Each point is reached from the start by the listed moves, each made once or not at all, plus a little noise. Is the number of moves made odd or even? Then give how often each move was made.
In the rows, 128 means zero.

Moves:
(1): [168 108 143]
(2): [122 142 163]
Start: [123 152 152]
Points:
[123 152 150] -> even (0, 0)
[159 145 201] -> even (1, 1)

Moves:
(1): [164 141 156 149 132]
(2): [140 181  81 165 131]
(3): [100 130 158 142 106]
Start: [ 97 145 111 128 131]
Points:
[ 97 147 104 129 131] -> even (0, 0, 0)
[ 78 200  96 176 107] -> even (0, 1, 1)
[137 159 141 151 131] -> odd (1, 0, 0)
[ 66 151 143 141 112] -> odd (0, 0, 1)

Moves:
(1): [163 142 110 128 112 126 130 133 120]
(2): [133 161 130 121 142 122 118 102 138]
(3): [155 135 154 112 130 126 126 132 141]
(4): [148 141 160 169 169 109 142 136 128]
(5): [148 116 126 112 148 136 115 118 113]
(6): [127 125 140 169 135 158 143 111 152]
Start: [155 133 129 148 119 131 121 127 107]
Points:
[210 136 108 130 122 133 110 120  80] -> even (1, 0, 0, 0, 1, 0)
[228 146 151 213 174 149 136 116 106] -> even (1, 0, 0, 1, 1, 1)
[200 148 197 216 171 141 143 121 143] -> odd (0, 0, 1, 1, 0, 1)
[194 136 157 171 181 121 120 123  92] -> even (0, 0, 0, 1, 1, 0)

Moves:
(1): [158 176 151 154 115 101 114 133 160 134]
(2): [115 171 137  98 122 137 119 116 131 110]
(3): [ 95 104 158 127 106 127 141 165 115 119]
(4): [101 176 138 163 152  98 139  98 115 126]
(5): [132 113 161 128 160 161 140 127 106 133]
(6): [131 115 126 151 129 165  90 112 129 120]
(7): [109 137 117 145 131 150 192 174 115 136]
(8): [130 134 120 121 148 115  88 169 140 116]
(9): [116 109 130 111 151 140 105 139 199 121]
Start: [107 133  99  98 120  85 149 115 128 138]
Points:
[ 72 163 188 154 187  92  69 161 196 106] -> odd (1, 0, 1, 1, 1, 1, 0, 1, 1)
[ 83 139 143  50 169 139 129 113 180 121] -> odd (0, 1, 0, 0, 1, 0, 0, 0, 1)
[ 38 191 144 117 135  87  88 135 114  85] -> odd (0, 1, 1, 1, 0, 1, 0, 1, 0)

Moves:
(1): [152 144 132 139 122 140 103 138 120 116 106 131 120 135]
(2): [123 146 118 133 129 125 108 143 117 138 136 131 111 112]
(3): [114 150 157 139 130 135 112 116 119 112 130 131 143 122]
(4): [164 128 116 156 156 127 111 114 122 152 152 142 128 117]
(5): [128  99 130 101 154 114 126 128 125 122 133 152 127 103]
(6): [122 124 135 131 133 169 139 132 133 131 127 126 124 129]
(7): [138 120 142 138 136 111 139 138 130 130 120 115 109 108]
(8): [133 123 125 126 140 132 112 148 130 138 124 122 181 135]
(9): [140 133 135 123 131 128 127 129 153 119 133 125 130 129]
(10): [114 137 140 111 128 121 133 123 122 159 112 125 117 145]
(11): [128 124 145 135 124 130 134 142 121 118 159 132 126 145]
Start: [110 186 161 142 128 124 140 111 156 170 117 101 101 140]
Points:
[108 164 203 134 176 102 118 131 146 162 110 108 150  94] -> even (0, 0, 1, 0, 1, 0, 1, 1, 0, 0, 0)
[118 184 211 144 181 111 115  95 124 193 162 142 102 132] -> odd (0, 0, 1, 1, 1, 0, 0, 0, 0, 1, 1)
[ 98 229 213 146 140 103 121 119 157 190 104  87  69 116] -> odd (0, 1, 1, 0, 0, 0, 1, 0, 1, 1, 0)
[184 187 167 165 186 101  87 133 154 179 130 127  58  76] -> even (1, 1, 0, 1, 1, 0, 1, 0, 1, 0, 0)
[162 220 220 181 179 161  93 125 159 204  96  92 128 136] -> even (1, 0, 1, 1, 0, 1, 1, 1, 1, 1, 0)
[173 197 180 204 172 161  90 170 134 197 144 102 105 125] -> odd (1, 1, 0, 1, 0, 1, 1, 1, 0, 0, 1)
[133 199 218 181 177 113 112 124 132 214 144  99 137 145] -> even (0, 0, 1, 1, 0, 0, 1, 1, 0, 1, 1)

Moves:
(1): [156 145 140 136 120 106 120 128 137 133 133 138 135 136 145]
(2): [101 168 134 128 138 140 125 131 132 134 117 123 113 142 133]
(3): [105  91 171 173 122 122 117 148 119 115 137 127 102 135 154]
(4): [115 136 109 158 130 124 128 128 133 144 126 132 136 133 124]
(5): [113 118 156 136 156 132 112 137 160 121 115 135 161 143 109]
(6): [137 127 127 114 118 162 110 120 126 130 117 124 143 137 132]
(7): [110 131 141 138 125 126 177 112 126 139 114 107 124 155 118]
(8): [125 118 124 111 140 129 148 143 112 132 149 147 134 156 132]
(9): [124 119 122 100 118 112 115 159 155 148 124  92 150 137 141]
(10): [139 132 127 131 159 140 122 132 117 140 122 105 114 109 137]
(11): [123 119 135 136 137 134 141 108 135 116 159 118 144 137 151]
(12): [125 143 143 119 122 125 149 133 137 165 131 162 145  83 150]
(13): [112 144 123 119 117 133 122 133  94 129 121 123 154 122 124]
(14): [119 116 143 125 114 124 103 125 123 148 137 126 132 150 107]
Start: [110 126  98 122 126 135 132 111 128 144 110 147 125 155 119]
Points:
[ 78 118 200 173 132 119 124 130 142 155 136 182 201 142 186] -> even (1, 0, 1, 0, 1, 0, 0, 0, 0, 0, 1, 1, 1, 0)
[ 88 154 118 144  83 141 122  89 100 199  88 128 184 221 102] -> even (1, 0, 0, 1, 0, 1, 1, 0, 0, 0, 0, 0, 1, 1)
[ 74  74 169 166 130  88  77 181 172 189 135 151 182 249 135] -> odd (1, 0, 1, 1, 1, 0, 0, 1, 1, 0, 0, 0, 0, 1)
[ 46 129 227 162 156 118 135 141 186 221 120  99 166 200 184] -> even (1, 1, 1, 0, 1, 0, 1, 0, 1, 1, 1, 1, 0, 1)
[ 41 136 155 172 152 143 129 157 103 229 132 176 107 164 157] -> odd (0, 1, 1, 1, 0, 0, 0, 1, 0, 1, 0, 1, 0, 1)
[ 61  83 145 128  87 113  79 169 103 173 118 103 153 189 130] -> even (0, 0, 1, 0, 0, 0, 0, 0, 1, 0, 0, 0, 1, 1)
[ 56 181 107 124 131 172 203 111 128 220  95 173 155 191 139] -> even (0, 1, 0, 1, 0, 1, 1, 1, 0, 0, 0, 1, 0, 0)

Moves:
(1): [153 149 123 115 142 146 128 104 125 132 143 126 136 129 133 118 130 126]
(2): [128 165 144 133 115 131 100 133 127 154 110 121 155 149 136 131 124 122]
(3): [147 142 147 140 137 130 143 158  98 149 148 107 117 108 115 122 117 119]
(4): [118 133 112 149 143 133 116 107 114 150 146 103 101 114 137 144 141 164]
(5): [105 123 142 123 135 108 123 127 117 143 145 117 128 121 142 160 126 112]
(6): [ 95 154 153 134 110 155 133 142 156 133 114 136 129  98 121 129 119 111]
(7): [101 143 115 153 134 147 159 125 119  96 154  87 116 173 144  94 136 122]
(8): [117 136  93 130 130 111 130 165 141 136 167 140 137 120 143 137 121 122]
(9): [159 140 139 134 126 127 127 125 147 130 139 119 112 147 127 146 147 117]
(10): [114 126 133  83 108 122 134 109 145 165 144 138 140 138 106 138 129 151]
(11): [122 135 121 130 136 109 111 109 144 122 160 124 127 130 119 101 103 127]
(12): [134 133 146 124 151  92 128 140 139 115 133 181 137 139 136 132 165 130]
(13): [115 127 134 134 104 112 119 122 148 124 139 117 141 116 150 111 155 119]
(14): [126 112 138 148 131 141 130 129 132 136 125 139 145 148 135 120 124 108]
(15): [125 120 138 137 107 117 121 120 113 137 122 148 108 144 145 126 119 124]
(16): [132 142 134 145 110 137 118 123 136 115 150 143 164 109 120 161 138 151]
(17): [112 119 120 100 141 126 107 123 109 127 134 148  97 133 108 133 161 105]
(18): [121 104 149 108 129 130 106 145 143 109 137 110 130 137 150 129 124 145]
Start: [118 132 163 132 178 103  94 110  79 133  75 135 129 132 123 157 145 129]
Points:
[ 84 174 156 180 194  94 125 138  78 174 219 148 159 157 136 177 192 170] -> even (0, 0, 1, 1, 0, 0, 1, 1, 0, 1, 0, 1, 0, 1, 0, 1, 0, 0)
[155 206 229 132 165  69   7  91 165 109 160 147 208 164 164 167 209 142] -> even (1, 1, 0, 0, 0, 0, 0, 0, 1, 0, 1, 1, 1, 0, 0, 1, 0, 1)
[ 94 116 210  38 160  48  45  76 105 145 131 208 119 173 152 149 229 131] -> odd (1, 0, 0, 0, 0, 0, 0, 0, 0, 1, 0, 1, 1, 0, 1, 0, 1, 1)
[ 56 166 218 101 164  89 100 119 100 204 145 122 128  90  88 167 101 109] -> odd (0, 0, 1, 0, 1, 1, 0, 0, 0, 1, 1, 0, 0, 0, 0, 0, 0, 0)
[ 27 190 192 108 181 116  50 113 106 186 172 180 126 218 185 151 199 122] -> even (1, 1, 0, 1, 0, 1, 1, 1, 0, 1, 0, 1, 0, 1, 1, 0, 1, 1)
[106 184 123 166 181 102  67  79 130  99 235 125 153 182 147 129 205  79] -> odd (1, 0, 0, 0, 0, 0, 1, 1, 1, 0, 1, 0, 1, 1, 0, 1, 1, 0)

Moves:
(1): [121 129 117 149 149 156 121  99 145 148 119 129 118 137 121 144 142 143
 130 144 118 150 137 134 123 133]
(2): [121 136  74 131 141 160 142 130 146 119 136 130 144 158 137 139  68 158
 110 122 131 113 111 129 162 144]
(3): [145  96 132 142 137 156 139 117 136 134 123 108 126 149 140 164 133 130
 136 116 134 155 134 145 115 101]
(4): [135 142 129 113 125 144 146 159 127 120 140 138 149 112  95 137 127 150
 115 154 127 121 114 118 135 115]
(5): [104 113 102 136 138 115 142 144 116 153 126  95 155 131 129 143 159 135
 122 145 131 149 127 125 117 134]
(6): [117 142 137 129 134 136 106 131 123 134 154 145 141 106 151 134 121 131
 136 112 156 119 144 118 145 123]
(7): [103 133 117 134 104 152 121 132 146 138 115 115 132 147 124 118 128 138
 130 120 142 131 146 140 118 123]
(8): [123 127 133 133 158 128  98 124 111 106 116 133 139 123 140 110 161 133
 135 122 136 125 119 130 120 162]
(9): [152 112 116 126 144 118 129 145 135 141 116 136 136 118 128 142 121 147
 122 136 157 118 139 131 126 126]
(10): [142 116 130 114 144 115 140 123 105 119  93 113 162 133 116 129 164 114
 127 153 137 132 103 119 117 138]
(11): [128 147 144 158 105 160 102 116 137 177 153 145 130  96 127 100 132 154
 131 104 140 141 145 124 134 135]
(12): [119 135 109 115 128 141 123 109 123 113 154 155 117 134 112 117 132 151
 139 121 113 144 138 122 110 114]
(13): [135 166 130  90 116 111 137 167  92 119 115 124 158  94 135 109 117 129
 138 134  99 128 121 144 134 144]
(14): [130 100 116 129 129 111 118 113 114 135 111 128 100 114 118 131 122 130
 157 119 154 147 138 131 119 143]
(15): [155 125 110 131 135 143 136 125 120 105 109 126 115 120 145 123 122 108
 147 125 131 119 105 125 126 111]
(16): [127 134 113 101 132 112 145 142 150 144 141 140 102 133 101 135 113 143
 109 131 139 124 126 135 146 129]
(17): [131 125 132 125 136 131 104 137 117 119 144 124 130 152 163 132 122 122
 129 136 119 117 127 114 133 140]
(18): [135 130 150 114 163 118 136 119 115 113 126 137 133 122 111 129 121 141
 161 138 130  98 120 137 122 111]
(19): [125 129 129 156 119 141 135 116  98 141 111 123 119 109 135 115 119 103
 122 128 120 125 124 156 142 140]
(20): [132 113 141 126 114  99 114 127 146 140 124 155  87 101 109 137 139 160
  85 114 123 112  99 116 128 109]
(21): [129 126 109 131 123 118 135 114 142 127 137 144 123 140 100 133 133 137
 129 141 136 135 112 136 132 130]
(22): [123  98 139 152 118 128 102 115 121 151 118 145  97 115 139 142 151 106
 145  85 140 118 144 122 100 133]
(23): [147 142 127 135 116 139 104 136 124 139 111 114 121 118 121 122 131 135
 115 119 101 129 142 135 139 130]
(24): [116 110 112 118 130 143 113 133 151 136 156 131 160 102 143 135 139 143
 102 130 118 119 120 114 141 134]
Start: [133 117 118 131 119 130 126 146 113 112 126 151 110 139 119 140 152 111
 126 127 147 152 117 160 162  94]
Points:
[214  95  52  85 151 163 163 245  67 125  62  82 237  62 118 193 212 149
 104 187 129 168  74 167 156  77] -> odd (0, 0, 1, 1, 1, 0, 0, 0, 1, 1, 0, 0, 1, 0, 1, 0, 0, 0, 0, 0, 0, 0, 1, 1)
[112  53  17 125  88 172 127 125 185 157 142 225   7 162  17 209 118 236
 103  72 210 168 102 176 144  54] -> even (0, 1, 1, 1, 0, 0, 1, 0, 0, 0, 0, 1, 0, 1, 0, 1, 0, 0, 0, 1, 1, 1, 0, 0)
[154  36  46 189  99 210  80 107 111 189 110 221  67 123  72 189 155 220
 113  82 229 170 101 168 141  91] -> even (0, 1, 1, 1, 0, 0, 1, 0, 1, 1, 1, 1, 0, 1, 0, 0, 1, 0, 1, 1, 1, 1, 0, 0)

Moves:
(1): [147 132 123 123 116 103 114 121 140 134 142 140 118 139 114 127 141 122
 136 116 130 143 150 136 122]
(2): [126 107 109 129 118 126 106 119 136 122 115 142 143 125 107 142 117 121
 142 126 136 123 121 125 116]
(3): [145 120 117 129 127 122 129 123 110 124 130 145 120 140 126 120 129 124
 145 119 111 137 142 133 121]
(4): [121 125 112 106 119 118 118 122 140 120 138 151 112 131 110 123 121 142
 117 130 122 131 133 126 127]
(5): [120 121 141 137 126  97 121 156 125 106 116 126 126 133 114 123 120 123
 140 146 114 120 123 102 115]
(6): [135 136 128 130 128 128 128 123 115 128 139 126 139 120 133 135 146 125
 139 132 123 129 121 118 143]
(7): [139 115 118 128 113 132 138 141 117 125 106 129 123 121 130 115 137 138
 129 148 129 134 133 121 130]
(8): [138 117 128 117 121 125 121 137 113 138 116 128 131 113 115 115 134 121
 138 125 123 144 128 130 119]
(9): [130 133 115 120 128 124 143 121 122 131 124 135 125 126 121 125 109 129
 136 125 125 124 141 119 123]
(10): [130 136 129 124 115 125 124 126 129 143 127 142 138 130 142 130 127 112
 120 111 130 134 144 167 153]
(11): [138 130 120 129 123 128 133 123 125 146 140 132 133 116 146 127 140 121
 136 136 117 105 129 134 136]
(12): [130 118 140 121 127 121 129 125 110 139 111 139 118 127 139 139 135 125
 125 131 127 131 121 120 128]
(13): [143 139 129 126 147 117 118 125 122 127 132 131 128 128 139 132 132 148
 133 144 127 132 132 126 111]
(14): [143 123 117 115 124 119 106 135 115 134 130 129 127 136 126 130 131 121
 132 115 128 110 147 125 134]
(15): [130 124 105 110 131 139 128 130 126 150 131 121 151 144 126 118 142 125
 133 150 127 110 113 125 132]
(16): [142 137 141 136 115 108 152 151 141 122 134 130 114 131 163 136 110 117
 137 100 131 124 117 122 125]
(17): [128 139 139 115 119 128 125 122 128 129 129 135 143 126 135 116 149 127
 118 127 123 125 127 113 128]
(18): [138 136 121 125 132 110 126 120 138 119 135 137 132 129 124 136 138 127
  96 128 137 124 124 135 118]
(19): [131 145 126 143 124 151 134 132 129 125 116 125 109 116 140 144 114 120
 129 126 116 134 122 130 125]
(20): [133 131 136 115 122 118 124 124 127 128 145 110 139 131 145 134 142 122
 130 142 132 130 128 130 120]
(21): [101 143 128 137 117 141 134 137 139 121 133 118 138 123 115 131 144 139
 123 139 126 128 131 136 116]
(22): [136 127 123 127 145 116 127 138 141 113 118 123 117 123 127 135 136 127
 139 128 132 129 132 131 120]
(23): [132 137 141 117 131 138 121 116 140 109 145 136 127 128 109 136 130 136
 129 130 144 125 116 139 115]
(24): [129 126 116 113 121 114 127 128 118 126 134 140 118 126 149 116 139 109
 139 123 145 138 124 130 114]
Start: [147 117 153 121 153 120 148 136 126 136 115 126 121 102 120 122 147 125
 131 136 116 122 129 113 116]
Points:
[231 105 108  94 141  31  83 161  97 112  90 154  96 105  84 137 145  93
 225 141  82 141 190  91  34] -> odd (1, 1, 1, 0, 1, 0, 0, 1, 1, 0, 0, 0, 1, 1, 0, 0, 0, 0, 1, 1, 0, 1, 0, 0)
[164 131 154 109  80  85 144 203 144  75  69 164 110  62 128 126 170  78
 180 129 128 144 108 121  55] -> even (0, 1, 0, 0, 1, 0, 1, 1, 0, 1, 0, 0, 0, 0, 0, 1, 1, 0, 1, 0, 1, 1, 1, 1)
[238 129 130  28 109  18 129 155 135 156 115 179 121 111 164 113 227 114
 118 150 118 149 148 128  87] -> odd (1, 0, 0, 1, 0, 0, 1, 1, 0, 1, 0, 1, 1, 0, 1, 1, 1, 1, 0, 1, 0, 1, 0, 0)
[227 134 143  58 121  43 143 133 113 144 162 171 112 133 184 140 213  61
 197 110 140 146 128 156 102] -> odd (1, 0, 1, 0, 0, 1, 0, 0, 0, 1, 0, 1, 0, 0, 1, 1, 0, 0, 0, 1, 0, 1, 1, 1)
[176 148 145  62  82  44 114 162 130  88 135 176 150  98 119 138 170 133
 165 157 112 101 154  91  81] -> even (0, 1, 0, 1, 1, 1, 1, 0, 1, 1, 0, 0, 1, 1, 0, 1, 1, 0, 0, 1, 1, 0, 1, 0)
[249 129 128  99 137  20 167 149 117 131  91 197  74 116 164 136 163 114
 149 105 114 155 184 142  87] -> even (1, 0, 1, 0, 0, 0, 1, 0, 1, 1, 0, 1, 1, 0, 0, 1, 0, 1, 0, 0, 0, 1, 0, 0)
[144 138 149 110 123 103 140 151 132 121 112 155 102  83 125 113 152 118
 130 161  67  97 121  78 106] -> odd (0, 0, 0, 1, 1, 0, 0, 0, 0, 0, 1, 0, 0, 0, 0, 0, 1, 0, 1, 0, 0, 0, 0, 0)
[221  96 114  53 145  63  65 110 113 154 120 178 145 120  66 144 195 119
 142 149 141 113 130 121  58] -> odd (1, 1, 0, 0, 0, 0, 0, 1, 0, 0, 0, 1, 1, 1, 1, 0, 0, 1, 0, 0, 0, 0, 1, 0)
[186  93  65  51 100  55 126 126 100 120  92 218 105  91 109 114 211 112
 147 145 107  98 171  94  63] -> odd (0, 1, 1, 1, 0, 0, 1, 0, 1, 0, 1, 1, 0, 1, 0, 0, 1, 1, 0, 0, 1, 1, 0, 1)
[245 126  86  25 127  32  88 128 122 147 140 183 131 142 128 101 236 123
 122 158 109 124 198 146  97] -> even (1, 0, 1, 1, 0, 0, 1, 0, 0, 1, 0, 0, 1, 1, 1, 0, 1, 1, 0, 1, 0, 1, 0, 0)
[229 129  88 106 100  42 185 174 110 138 112 176  83 117 164  96 158  73
 180 146  89 107 139  89  68] -> odd (1, 0, 1, 0, 1, 0, 1, 0, 1, 0, 1, 0, 0, 0, 1, 1, 0, 1, 1, 0, 0, 0, 0, 1)

Moves:
(1): [124 116 139 136 119 125 130 128 119 133 132 122 123 126 133 128 135 132
 127 121 125 126 107 133 140]
(2): [125 110 116 131 152 121 125 114 109 129 125 118 137 124 139 133 110 130
 126 121 123 131 119 117 135]
(3): [136 133 148 126 153 122 121 143 119 132 130 131 134 123 134 122 130 142
 131 126 125 129 127 124 125]
(4): [143 131 138 134 134 142 129 129 149 116 115 135 124 130 139 134 141 125
 107 125 126 140 143 132 113]
(5): [112 130 138 125 120 126 121 125 138 120 142 135 132 124 142 125 138 134
 120 126 128 126 124 122 129]
(6): [137 128 130 135 130 136 120 133 113 132 121 116 132 120 121 137 132 130
 128 126 139 127 132 138 137]
(7): [123 110 113 116 113 134 127 122 122 130 123 110 115 138 123 131 131 139
 149 137 119 106 132 133 108]
(8): [125 127 123 115 128 125 127 114 128 139 120 112 129 133 119 132 132 131
 124 113 119 120 130 131 135]
(9): [116 124 135 136 133 121 135 125 125 122 118 134 125 116 128 130 134 128
 142 129 138 140 118 118 127]
(10): [141 126 119 141 146 130 129 127 107 131 120 125 131 134 123 120 115 125
 133 129 127 124 143 142 142]
(11): [121 120 113 139 132 129 134 133 125 138 117 120 144 113 122 122 119 138
 143 140 132 131 139 121 138]
(12): [132 118 125 120 119 136 125 122 134 129 129 136 129 140 122 117 127 141
 135 126 138 123 122 127 120]
(13): [110 154 132 124 130 135 127 149 129 131 142 125 135 145 149 127 125 130
 126 125 138 135 140 140 117]
(14): [117 125 121 144 141 124 130 138 124 133 126 136 130 121 128 147 127 146
 141 126 131 123 131 126 135]
(15): [136 134 130 143 128 135 127 124 139 118 135 123 128 124 133 131 127 120
 128 125 128 121 118 125 132]
(16): [128 126 120 122 134 117 129 121 128 133 127 129 128 128 137 125 135 131
 126 137 134 114 128 121 121]
(17): [116 118 136 120 132 131 118 128 150 125 148 129 136 129 131 121 130 129
 123 111 139 124 119 136 109]
(18): [132 135 111 130 112 115 116 137 120 128 123 130 133 116 130 129 127 148
 121 139 121 131 129 140 140]
(19): [106 125  87 101 122 140 134 120 148 114 114 135 107 137 152 137 133 112
 134 151 115 136 113 117 123]
(20): [133 119 104 117 112 139 126 126 140 124 157 135 118 134 129 123 129 132
 118 109 134 149 128 131 120]
(21): [132 130 125 132 120 139 122 116 108 135 139 110 106 142 120 128 126 130
 106 132 122 136 127 152 114]
(22): [127 117 125 129 118 139 104 121 135 143 118 119 118 118 135 101 109  97
 103  96 127 144 130 124 134]
(23): [126 140 127 135 119 141 142 118 124 134 118 137 120 126 131 133 138 112
 123 136 103 137 126 138 120]
(24): [113 114  99 134 110 125 121 107 138 127 121 129 131 135 123 123 140 116
 129 132 108 130 118 124 124]
Start: [128 139 133 136 128 126 108 131 127 122 145 116 157 116 135 133 110 130
 142 124 147 134 128 131 143]
Points:
[ 99 157 128 140  94 142  91 137 123 107 152  99 130 131 170 142 133 169
 119 140 144 150 145 172  95] -> odd (0, 0, 0, 1, 1, 0, 1, 0, 1, 0, 0, 0, 1, 0, 0, 0, 0, 1, 0, 0, 1, 0, 0, 0)
[ 85 111  77 141 113 157  86 139 119 164 134  71 151 104 137 132  96 150
 167  73 172 157 156 140 141] -> odd (0, 0, 0, 0, 0, 1, 1, 1, 1, 0, 1, 0, 1, 1, 0, 0, 0, 0, 0, 1, 0, 1, 0, 0)
[ 32 114  32 110  62 162  60  77 143 149 125  90 113 139 178 130 145 136
 125 118 118 138 101 170  88] -> even (0, 0, 0, 0, 1, 1, 1, 1, 1, 0, 0, 1, 1, 1, 0, 1, 1, 1, 1, 0, 1, 1, 1, 1)
[112 100  91 162 125 197  86  88 139 131 118  72 125  97 182 130 102  77
  82 101 119 176  93 157 129] -> odd (1, 1, 0, 1, 0, 1, 0, 0, 0, 0, 1, 0, 0, 0, 1, 0, 1, 0, 1, 0, 1, 1, 1, 0)
[ 82 136  82 106 135 152  56 111 175 136 142  86 154 130 189 110 122  89
 114  85 140 134 103 131 119] -> even (0, 0, 1, 0, 0, 1, 0, 1, 0, 0, 0, 0, 1, 0, 1, 1, 1, 0, 1, 0, 0, 1, 0, 1)
[141 183 154 161 145 145  79 149 105 122 138  79 150 115 157 151 131 163
 103 112 151 160 140 178 131] -> odd (0, 0, 1, 1, 0, 1, 0, 1, 1, 0, 0, 0, 1, 0, 1, 0, 0, 1, 0, 0, 1, 0, 0, 0)
[ 95 123  28 147 113 146  79 156 108 154 132 101 148 100 186 122  88 143
 134 114 163 165 139 156 179] -> odd (1, 0, 0, 0, 0, 1, 0, 0, 0, 1, 1, 0, 1, 1, 0, 1, 0, 1, 1, 1, 0, 1, 0, 0)
[132  95  82 162 149 136  78 114 119 122 165 115 171 116 139 143 108 163
 155  91 148 144  98 117 145] -> even (0, 1, 1, 0, 0, 1, 0, 0, 0, 0, 0, 1, 0, 1, 1, 0, 0, 0, 0, 1, 0, 0, 0, 1)
[141  74  40 143 146 146  95 115 106 111 110  96 145 100 179 134 114 182
 173 143 152 140 106 128 143] -> odd (1, 1, 1, 1, 0, 1, 1, 0, 1, 1, 1, 1, 0, 0, 1, 1, 0, 1, 1, 1, 0, 0, 0, 0)
[ 97  81  47 146 163 146  95 117 123 122  85  93 158 107 163 169 121 157
 177 157 114 135 131 110 128] -> odd (0, 1, 1, 1, 0, 1, 1, 0, 0, 0, 1, 0, 0, 1, 0, 0, 0, 0, 1, 0, 0, 0, 0, 1)
[ 72  98  55 108 128 135  72  86 135 143 126  63 133 141 203 117 108 102
 138  99 101 118  84 112 127] -> odd (1, 1, 1, 0, 0, 0, 1, 1, 0, 0, 0, 0, 1, 0, 1, 1, 0, 0, 1, 0, 0, 1, 0, 1)
[ 79  68   7 121  72 157 108  85 166 127 139  97 131 137 138 145 129 158
 193 124 118 117  86 120 136] -> even (1, 0, 0, 0, 0, 0, 1, 1, 0, 0, 1, 1, 0, 1, 1, 0, 0, 0, 1, 1, 0, 0, 0, 1)
